Every row gives one point. Examples show where two turns around zero, p and q, send a point. Where does a point land after both, in the order given? Backwards means that the second turn is done in reverse. Each puzzle has new turns, and all numbers are rounded.

Turn p:
[ 0 10 44] => [ -2 -18  41]
[-71   2  -1] => [-67  22   6]
[  9 -22  -2] => [  3 -18 -15]
[ 61  10 -40] => [ 65  14 -31]
Turn q:
[-70  14  -3] => [-60 -38   7]
[  8 -27 -13] => [ 11   1 -29]
[35 54 -2] => [ 2 48 43]
[ 27 -42  19] => [ 48 -12 -21]
Where do these land?
q, then p: [ 42 -52   4] => [ 58   8 -33]
q, then p: [15 -1 26] => [ 20 -21   7]
q, then p: [-20 -15   1] => [-12  -6 -21]
p, then q: [-37  68 -31] => [-35  15  74]

Turn p:
[ -1 -23 -37 -17  -3 -32] => [ -7  26 -27 -34  -8 -23]
[-16   0  26  -4   1  27] => [-10 -30   1  16  13  14]
[ -1  -6  27 -19 -11  22] => [-19 -35   5   6  -5   4]
[ -3 -51 -21 -12  31 -73] => [ -5  34 -16 -54  32 -64]
[-22  -2  32 -19 -55 -35] => [-63   7   1  29 -15 -32]
[-46  21  15 -22 -30  10] => [-51  -3 -15  27   2  25]
[ 64  16 -41  22  38  19] => [ 74  10  23 -34 -23  21]
[35 45 -3 42 53 38] => [69  0 43  4 13 49]
[-10  -1   3  29 -23  25] => [ 13 -10 -15  39  -8   5]
Turn q:
[ -9  42 -24   6  20   6] => [  5  44 -27   0  14   0]
[ 11 -29 -32 -64 -24 -53] => [  9 -45 -27 -44 -35 -60]
[ 12  12  10  42  -1 -20] => [ 21  27  32  12 -13   3]
[-21  34  39  37 -16  59] => [-39  32  18  16  10  71]
[12 26 31  7 25 17] => [20 13  5 -3 24 39]
[ 30 -10 -21   5   1   8] => [ 17  -9 -16  26 -15  -2]
[-36 -76  -3 -34  -5 -17] => [-35 -64  14  -7  15 -53]
Where do these land?
p, then q: [ 12  16   7 -28 -36  27] => [-48 -14  14  10 -19   6]
p, then q: [-24 -11 -28  39  41  -8] => [ 52  17 -37  13  14   1]
q, then p: [ 26  -6  14 -26 -44 -32] => [-37 -24 -13  -4 -41 -27]
q, then p: [ -9 -44  25  39  26  -3] => [ 18 -20  33  20  43 -29]
q, then p: [-49  34 -24   9  -9  17] => [-21  37  -9  11  22  46]
p, then q backwards: [-42   0 -20 -29  32  13] => [-17  27  18 -38  15  34]
p, then q: [ 42   6 -10 -38 -48  11] => [-50 -19  11 -21 -48   3]
q, then p: [  6  54  18 -14 -20  -2] => [-22 -15  -1 -10 -33  44]
p, then q: [ 38 -50  18  48  58 -22] => [ 93 -30  15 -22   5 -13]

Turn p:
[ 53 -33 -26 -12 -10  -4  42  20] => [ 26 -35  11 -20  15 -27  60   9]
[-48 -34 -14  13  21   2 -34 -24] => [ -3 -15 -38  13  31  28 -44 -21]
[-38  42  30 -76 -15 -46 -35   0] => [-24  18  53 -63 -29  29 -63  -4]
[-59 -14  -6  33   8 -16   6 -55] => [-22  -2 -16  34  23  22 -26 -68]
[  5   3 -60  45  -2  23   8  -1] => [-12   9 -60   8  15  -3  45 -10]
[ 10 -11  49   3 -19  28  20  61] => [-7 -5 43 31  6 -2 19 68]
[ 33  11 -15   1  13 -35 -25  -8] => [  4 -14 -21 -27 -30 -32 -11 -11]
[ 63 -12  37 -41 -37  55  32  17] => [ 61   0  53   7 -21  14  55  51]
[-13  -3 -34  26  62  14  28 -19] => [ 14  27 -36  16  50 -33   1 -32]
[ -5  51  39   7 -20 -21 -42   9] => [-36  18  11   1 -60   2 -35  18]
Turn q:
[ 37 -30 -15 -64  43 -32  12 -18] => [-15  30 -16 -44  72  33  14 -10]
[-60   3  46   1 -56  -4 -28   5] => [-29  14  53   4 -52 -48   0  29]
[  8 -31  22  40  20   0  30  27] => [  6 -50 -28 -23 -16   7  20  23]
[-16  44  32   5  -6  27  -5 -24] => [ 14   5  43  34 -18  17 -15  23]
[ 21   9 -13  10  -2 -36  25  38] => [ 17 -19 -33   1  31 -35  11  11]
[ 31  23  34  34 -65  29 -61   7] => [ 48 -20  61  -9 -43 -42 -44 -24]
[  5   4 -52 -14  43  26  -6  25] => [  4  22 -61   7   6  24 -32 -15]
[  8  17 -17  40  16  -2 -40 -15] => [ -8 -34   6  22   1   5 -41 -30]
[-35 -40 -37 -52   7  -9  73 -46] => [-39  52 -23  10  19  38  88  -8]
Where do these land?
p, then q backwards: [ 47 -47 -34  31   2 -57  -7 -29] => [ 29 -35 -29  80 -19 -21   2  26]
q, then p: [-23 -36  27 -11 -25  41   4 -24] => [ -5  21  49   8 -20  37  28   7]
p, then q: [-11 -28 -23  28 -41 -49  59  15] => [-55 -10  -2  -2 -15  38  65  31]
p, then q: [-13 -11 -43  -3  26  29  14  39] => [ -5   8 -55  11  31  21 -16  22]
q, then p: [ 28 -10 -55 -29 -14 -35  -4 -18] => [ 19  33  -9  -5   5 -28 -23 -60]
p, then q: [-16  40  46 -29   5  -2 -47  19] => [ 10  23  26  -8 -25 -47 -55  14]
q, then p: [ 33 -22  38  56 -22  36 -42  15] => [ 38 -66  25 -12 -37  43  -1  10]
q, then p: [ 32  38  19 -27  29 -18  10  16] => [ 18   8 -19 -13   9 -45 -20  41]
q, then p: [-36  56  39  24 -18  44  14 -46] => [-23 -12  13  79 -35   3  25  46]
p, then q: [-41  20 -12 -42  57  13  -1  12] => [ -3  21   3  10  40  18 -69  19]

Turn p:
[-22   2 -48 -14 -14  14  -6  49 -24 -13  -3] => [ 26  -4 -60 -35 -11   5  -4  -1 -12 -26  -9]
[ 32 -19   0   0  17  10   7  76  -9 -14  14] => [ 44 -16 -32  31   4  28  -8  39 -25 -24 -18]
[ -7 -14  -9  -7 -10  19  -2 -22  29  66 -17] => [ -7  -2  26 -38  18  32  -6  -8  45  29 -19]
[-14 -11  25   5 -10 -29  -7  29  20   4  10] => [  0   1  10   1 -25 -10   0  46   1   2 -20]
[ 31   9  28  -8 -13  16  -2 -15  22   0  15] => [ 10  -4  26  29 -10  13  13  -1  27   4  21]
[ 51   5 -11  -4 -14  -2  -9 -26 -36 -13  -3] => [  2 -31 -16  17  16  -3   0 -18  -7  19  52]
[-15   5  14  38  13  11  -6 -21  28 -11  11] => [-28  26   8  31 -10  -6   9 -14  13   5 -23]
[-13 -12 -26  16  -1 -17  -8  15  31   5 -15] => [  3   7 -15  -9  -5 -15 -27   8  16  15 -34]
[-15  14 -17  -6  -8  -6  33 -35 -34   9   6] => [ -5   7   3 -31  29 -20  32 -23 -14   7  20]
[  5  16  34  -5   3  13  29  59 -21 -19 -25] => [ 45  -6   8   8 -28  23   5   6 -59 -15 -11]
[ -3 -16  16  -6  -8 -11 -19 -34 -32   9   0] => [-41 -26  11 -12   6  -3   8   2  -5   6  24]
[-20 -15 -27 -13   9   5   3 -39  22 -12  -5] => [-14   3   7 -12  17 -27 -13 -31  30 -17  -9]
[-12  35  22   4  36 -22 -13 -34   5 -11  11] => [-35  45  25  17  -1 -16 -10  -2 -10  -5  25]
Turn q:
[-20  20 -22  36  29 -13  38  22  -2  37 -31] => [ 11  -1 -21  65  -1  -8   4   9  24  38 -28]
[ 33  12   4 -22 -20  -2  21  -7 -26  19 -22] => [ 29 -24  -4 -16  31  -8   2 -17 -17  18 -24]
[ 10  37  44  -2  13   4  -9  21 -18 -21 -28] => [ 14  20 -31  12  25  -6  10  18 -51 -15  -3]
[-18  -5 -12  -8  31 -18 -51   2  49 -19 -15] => [-51  30 -29 -17 -10  15  -1  35  26 -22  -6]
[ 22 -37  -9 -15 -13  40 -15  -9 -11   1   6] => [ -3  -1  38 -34   9  34   6 -10  -9  16   9]
[-25  -6  30   3 -18 -13  25  36   5  15   4] => [ 18 -21   1  16 -20 -30  -9  36 -12  14  15]
[ 23 -20  16  -4   8  -2  -9 -44  12 -19   9] => [  1  -7  18 -22   5  23   5  -5   8 -48  -9]
[-18  11 -40  19 -20 -24  21   8 -32  15  -2] => [-10 -17  -3  32   1 -26 -27 -33  10  33  -5]
[-31  23  21   1 -11  20   5   2  -5  12   4] => [ 14  20   9   8 -23 -28   9   3 -22   8  -4]
[-21 -36  10 -15  21  -3  14 -10  27 -37   5] => [-32 -22  15   0 -12   5  32  25  10 -33  13]
[ 13 -21   1  -9   6 -21 -35  -8 -15  -4  13] => [-14   8  13 -20  28   5 -26   3  10 -18  10]
[ -4   4   0  27 -42  -6 -15   5  16 -14  25] => [  0  -3  -7  -8 -41   3 -36 -13  -9 -10  21]
[ 37  16 -42 -11  17  40  10 -18   3  15  33] => [ 23  18   3 -19   6  25  34 -50  34  18  11]
Where do these land?
p, then q: [ -5  -3 -15   9  29 -14 -28  22  -4   2  21] => [-29  25 -24  14  -2   0  -3  -6  -1  24  16]
q, then p: [ -2  13  36 -19   0   3   7  23  33  13  -1] => [ 49 -12 -21  -5   5  -3  -2  23  -7   4   8]
q, then p: [ -4 -25  -6 -34   7 -17 -32 -35  19  -7  29] => [ 10  12  30  -3 -32 -24 -12   6  16 -50   4]
q, then p: [  1  -8 -12  25  41   3  32  -4   2 -16  45] => [  1  17   7  52   2 -19  36  -8  24   5 -23]
q, then p: [  2  34 -43  21 -35   1 -10   2 -26   5   4] => [-45   7   0 -22  12  -1  -4 -18  26  31  29]
p, then q: [-11   6  58  -8  12 -20  -5 -17 -35   5   0] => [ 11   2  34  22   1 -41  -2  12 -33  -4  31]
p, then q: [-10 -15  23  19   3 -25  19 -11   1 -26  -9] => [ -1 -17   5  26  14 -17 -30  15 -12 -11 -14]
q, then p: [ 26 -15 -15  13 -57  35  23  19 -13  24  -6] => [-20 -45  14 -13  26  49  15   7  21  22  20]
p, then q backwards: [-21   9   0  18  -8  47  -7  21  12  34 -16] => [ 26   1 -26  16  -2  33 -14 -25  31  11 -23]
p, then q: [ 21   6  20  -7  19  -8  -7  -8   0 -43   1] => [ -1   6   7  21  -7   6 -36 -12  -8 -29  19]
q, then p: [-17   6   4 -45   1   6  13  19  14 -16 -49] => [ 23  -7  -7 -49  26  -8   0   9 -33  -7 -27]
p, then q: [ 20  -9 -49   8 -11 -11  -5 -30  -3  25 -17] => [ -5  20  11 -19   8  -2   6  15  59   5 -18]

Turn p:
[  9 -23 -21 -18  22  -1 -17 -17   0 -19   2   3 -21 -12] => [ 16 -36  -9  -8  14   0  -5  -6   7 -28  10 -13   3 -18]
[-19 -20  16   0  26   2 -13  -3  -6  16 -15 -23   0  -9] => [ -9 -19  20  -6  28  -3 -16   7 -24   8  13  14   3  -5]
[-22  22  -5  22  29 -19 -14  -2 -20  15 -20  -4 -15 -21] => [  7  -2 -12   8  14 -29 -27   6 -28  -3  -1  32 -24 -15]
[ 24  -7  10  18 -14  -1  25   4  24 -15  12   7 -26   1] => [  8   5   3  22  -4   1  21   1  34  11  16 -23 -20  -1]
[ 26  11  -7  19  12   2  -8  -5  19 -17 -17 -25  21 -16] => [-17   9   9   7   3 -34  -4 -24  -9   0   4 -28   6 -23]
[  3   6  -8 -14   3   9  -5  25 -22  -6   8   6  10  -2] => [  0   5 -17   2  -3  11   7  18 -16  -9 -15  -5  17  -6]
[-23 -15  -4   5 -15   6  11  20   0  20  18   6  16  16] => [  3   3   1   8 -11  23   7   4   1  27  -5  22  25  13]
[ 13 -12   1 -23  16 -17 -10  -1  -2   4  28  11  -2   1] => [ 28  -6 -11 -29   9   4  14  10   3  -3   9  -5  11  -5]
[ -1  -5  -4 -24 -22 -21   5   1  11 -24 -10  -7  -3  19] => [-20 -13  -8 -14  -4 -10   4   7  35  -5 -10  -9   8  17]
[-20  -8  17  23 -21  -3  12  -5 -31  17  -9  18  -9  14] => [  7  -3  19  17 -21   6   3  19  -7   2  -3  33 -19  28]
[ 24  -5 -20 -24  -6   9  14 -14  10   2 -12  19  16   6] => [  4  -5   6 -12  -1   9  22 -29   9 -13 -29 -15   4   4]
[ -4  20  19   5 -12  -1  14 -16   5  18   5 -21  -7 -24] => [-23  15  -1  -9  -2   2   4 -10  -8  13  23  10 -32  -4]
[-13  -2  -1  15   3   2   2 -12  13 -10   2  20  23 -23] => [  3  17  11  12   1  -5   6 -22   6 -17  10  21  14 -13]
[-13 -13  16  16 -22   7 -22  13  12  17   9 -20  -3   3] => [-11   0  19  -1 -16  13 -20  15   4  31  16   5   6  -9]
[ 11  25 -17  -4   0  15  11 -11  -7 -16  -9  -3  15  25] => [ -7  10 -12   6  -9  -6  -5 -20  -9 -14 -20 -24   4  26]
[  3  25   8 -16   0  10  -6  23  -6  -2   8  14 -17  21] => [ 10  19 -18  -2   2  18 -12  26   4  -2 -18 -15  -7   9]
Turn q:
[  8  61 -10  -2 -21   5  20   6  -2   6  -7  21  -5  -1] => [  9  39  -1 -14   8  13 -15  22  27  16  33   3 -13 -18]
[-17 -10 -13  -6   5  -7  -8  15  12  -9 -17  -5  13  36] => [-15 -10   5   2 -19   0  -4  27 -14  25 -16   0   8  19]
[-16  -8  -9   2  -3   8 -10   3 -10 -12 -10  23  12 -14] => [-11  -4   5  -5   6  15   3  15   2 -14 -10  20  19 -11]
[-14   8   1   1   1  12  22  -8  11   0  51 -10 -19 -13] => [-23  -9 -26  12   9 -13  -6 -21   7 -10  25   6 -34 -11]
[-21 -12 -13  -4  14  -4  -6 -10   2  13  14  -2  14  -3] => [-23  -7   0   4  -8 -10   1 -14 -12   0   7  15  16   2]
[ 12 -12  12  -8  12 -41 -16  -1  -1   4  -6  -5 -21   1] => [ 25   0  17 -10 -13 -33   3  -3 -15 -13 -10  -1  -7  15]
[-17  11  15 -12  12   7  -7  12 -28  26  10 -13 -27 -15] => [  3  -3   9 -16  33 -15 -23 -21 -27   1   9   4 -12 -17]
[-13 -11  -6 -16  11 -20  -3   2  11 -12 -22 -10  -7 -10] => [ -2 -23  10 -27 -13 -18  10  12  -4  -1  -5  -2   5   3]
[-16 -12  -4   0  -3   9  22  -9 -22 -10  19  -5  13  15] => [-31   2  -2   9   4  23  14  -7 -17  -1   5   2 -15   8]
[ 15  20   4  14   8   5  -8  -1   7 -11  20  -9  -4   0] => [  6   7 -25  10   4  -7 -14   2   4 -13  10 -15  -4   6]
[-15 -11  -9  -4 -36 -12  -2  10  11  -6  -3   2   6  -3] => [ -2 -14   9  -3 -32  16  -6   7   6   0  -8  14 -10 -12]
[ 14   3  -8  41   5  12  -6  -7   6   8 -13  -6 -15  -9] => [  5  20 -23  -2   3 -10  -1 -10  13  -1 -25 -19  12 -18]
[-14 -10  24  23   5  11  14  10  -7   4  -9   6  14 -16] => [-18  -4  23  12  18   7   1  -5   9 -11 -12 -17   8 -20]
[-11 -12  29 -14  12   5  -2 -15  -3   1 -10   3   6  42] => [-11  -3  21   6  15   4  -1  -4  -3  18 -15   0  -3  47]
[ 76 -11   0  -8 -13  -6   3   4   7   3  -7  14  17 -11] => [ 63   6   1  27 -12  13  35   1  15  -4  11  -8  14  -1]
[46 -7 -4  4  8 19 -3 -3  4  1 -6 13 -3  3] => [ 33   9 -18  18  14   2  22   1  10   6  -7  -3  13   5]
[-16  14  -9  -9 -16  -3  -8  -7   3  -4  -6 -19   4  -2] => [ -7  -6  -5 -24 -17  11 -16  -2   0   4   8  -1   0   2]
Where do these land?
q, then p: [ -5  12  -9 -18  -1 -12  31   0  16  -6  11 -14 -11  12] => [  7 -14 -22  -7  -5  18   2  10  16  25  11  10 -14   4]
q, then p: [-14   6   1  33  14   6   6  -3  24  -1  -6  -6 -29   6] => [-14 -15 -12 -11  14 -26 -22  -8  14  13 -12  18  -7 -12]
q, then p backwards: [ -4 -11   9   8   3   5  -1 -27  -2  12   5   8 -12 -21] => [ -5   3 -14 -10   5  -8  10 -19  18  -6 -12  12  14 -13]
p, then q backwards: [ -7   6  25  22  18  -6  12 -10   6 -21  -5 -10  -3 -12] => [ 1 19 14 -3 25 -8 16  2 -2  8 27 14 -1  0]
q, then p: [-12  16 -25   7 -11  -7  14 -15   8 -16  16 -30 -17   0] => [-12 -25 -37  -9 -16  19 -12  -6  17  -1  -1   9  -6  -3]
q, then p: [-16  23  13  10  19  23  -9 -16  10 -20   7   4  -6   7] => [ 10  -7 -15  -1  19  -9 -34  -7   9   5  -7   0  27   2]
p, then q: [  8  10   2  -7  -8 -23 -18  11 -11  26   1  21   8 -14] => [ 29   0  20 -15   8   6   9  16  10   2  16  12  -2 -18]
p, then q: [  5 -18 -13 -24 -20 -23  -8   7 -22  -6  -8  -3  13  41] => [  5 -20  30   7 -28  23  11  17 -10  33 -13  -1   3  13]
q, then p backwards: [ -2 -11 -12  -6   2   1  -1   2  -8  18 -18  25  32 -11] => [-12 -30   7   5  -7   6  -4  15   6   4   7  10  32 -10]
q, then p: [-11  -4  12   9  16  14  -3  13 -20  22   9  -1   4 -16] => [  5   2   6  -1  11 -16  -4  -1 -26 -19  21  14   4  -7]
q, then p backwards: [  3 -22  -4 -15 -36  -9 -15  26  -2   7   4  12  29  -4] => [-14 -31  -9  22 -17  24 -17   4 -18  17   4  21  -3  -7]
p, then q: [ 26 -20 -25 -21   0 -13 -19  21 -12  -5  -1   6  17   2] => [  8 -23  22  -7 -18  22  29   4  -5   4   8 -16  16 -13]
q, then p: [ 20 -16 -15 -25 -23  -7   8  22 -16 -20   5  21  -1  24] => [ 16   5   1  36  -8  24  20  23  -4   7 -20 -15 -22   1]
q, then p: [ 16  20   5  23  -1  15  16 -16   7  -3   3 -17  -5  10] => [ -9  -6 -21  -3   1  -4 -24 -26  -2  18   5 -12  -9   0]
q, then p: [  1  -7  26   4  24  17 -15 -11  18  20   0  -1   3 -14] => [ 11  -5  21 -14  11 -31  -4 -21   0   1  14   3  18   5]
p, then q: [ -6  16  12   0   3  20   1  -6   5  -8 -23 -16 -21 -10] => [-14  -6 -14 -17  13 -19 -21   0 -10 -12 -19   0  -5   1]
